Each wall is flat, endless, passes through zero and stands at right angles to its row. A trip goes straight from one point to another. List the walls that it crosses, first one first.
(in the rows, 128 means zero)

Walls:
(1): [118 148 184]
(2): [138 118 122]
(3): [144  93 152]
(4): [102 177 109]
(5): [108 108 218]
(6): [199 129 167]
Trips:
[ 71 133 107] to [ 97 138  93] -> none
[151 166 122] to [ 81 140 117] -> 6
[ 70 153  65] to [200 154 108] -> 2, 6, 4
[ 87 110  81] to [113  64 162] -> 4, 3, 5, 1, 6
[155 128 115] to [157 147 115] -> 3, 4
[121 128 173] to [176 120 148] -> 2
[ 81 135 165] to [122 142 144] -> 6
[150  81  67] to [138 156 105] -> 3, 4, 2
[119 103 131] to [130 144 134] -> 1, 2, 6, 4, 3
[ 85  88 154] to [150 138 185] -> 6

Walls:
(1): [ 96 133 144 111 131 118]
(2): [137 154 140 168 156 164]
(3): [ 83 126 143 178 156 111]
(4): [173  82 152 170 136 162]
(5): [ 36 155 129  95 195  97]
(6): [105 183 155 128 138  57]
Trips:
[ 65  88  96 191 129 169] to [ 76 118  86  94 124 136] -> 1, 4, 2, 3
[142 159 181 144 121 105] to [125  98 105 134 153  71] -> 5, 4, 2
[ 86  71 130 151 146 126] to [134 157 158 154  71 100] -> 6, 5, 4
[103  82 178  98 130 148] to [189 224  82 166  93 124] -> 3, 5, 2, 1, 6, 4
[134 131 134 113 136 179] to [121 144  92 162 100 193] -> none
[147 115 154 102 144 163] to [125  78 156 145 127 157] -> 3
[112 130  81 161  65  82] to [117 120 191 176 152  64] -> 1, 5, 4, 2
[125  96 131 176 126 112] to [164 165 112  92 178 124] -> 6, 5, 3, 4

Walls:
(1): [121 133 121 112 132 131 147 108 114]
(2): [120 147 125 138 126 137  93 120 105]
(3): [ 76  70 108 131 125 195 118 212 102]
(4): [114 172 139 106 114 103 130 184 183]
(5): [143 128 119 125  98 112 151  78 178]
(6): [152 121 105 104  81 112 131 170  80]
(7): [ 95  89 116 143 192  85  68  92 140]
Trips:
[128  78 126  68 120 201 162 119 137] to [ 98 103  86 152  92 114 111 110 101] -> 2, 7
[ 72 122 163  83 118 115 114 105 215] to [162 164 158  92  86 150 129 122 127] -> 7, 1, 6, 2
[139 109 128 113 177 103 112 160 152] to [217  95  85  21 149 102 132  90 126] -> 3, 6, 5, 1, 4

Walls:
(1): [156 112  46  70 112 149 123 124  87 179 163  63]
(2): [136  88 145 119 159 149 108 149  72 158 156 134]
(3): [139 139 130 157 117 136  84 148 164  90 116 129]
(4): [126 126 102 153 120 148 146 122 153 115 175  97]
(5): [132  98 158 139 153 112 151 111 139 131 133 146]
(6): [170 128 104 137 162 155  92 120  85 117 155  91]
Trips:
[119 130 108 127 130 101 142 153 118 127  80 134] to [155  87 130 100 114 123 118  89 145 181 101  81] -> 1, 5, 2, 6
[163 106  88 175 146 120 130 128 152  26 130 119] to [159  65 183 151 124 138 147 118 149  95 104 125] -> 6, 4, 2
[ 80 150 134 118 100 126  44 123 108  87  81  90] to [124  86 150 134 136 166 131 147 144 113 163 119] -> 2, 4, 5
[126  61 107 148 133 101 136 136 156 129 125 153] to [124  61  78 213 161 141 163  78 159 112 120  79] -> 2, 6, 1
[ 76 164  95 116 132 145 197 128 122 118 119 144] to [175 148  99 144 109 151 206  75 150 110 110 117] -> 1, 5
[102  81 144 100 136 203  81 174 138  90  60 134] to [111 155 130 139 107 128 161  96  84 106  72 119] -> 2, 3
[139 129 127 184 133  63 178  75  74  96 167 117] to [ 87 136 105 128 129 167  96 152 115 151 125 150] -> 2, 1, 5, 4, 3
[ 72 130 159  74 117 196 129 152 130  87 164  32] to [169  86 174 131 114 111 137 189 150 115 129 137] -> 6, 1, 5, 4
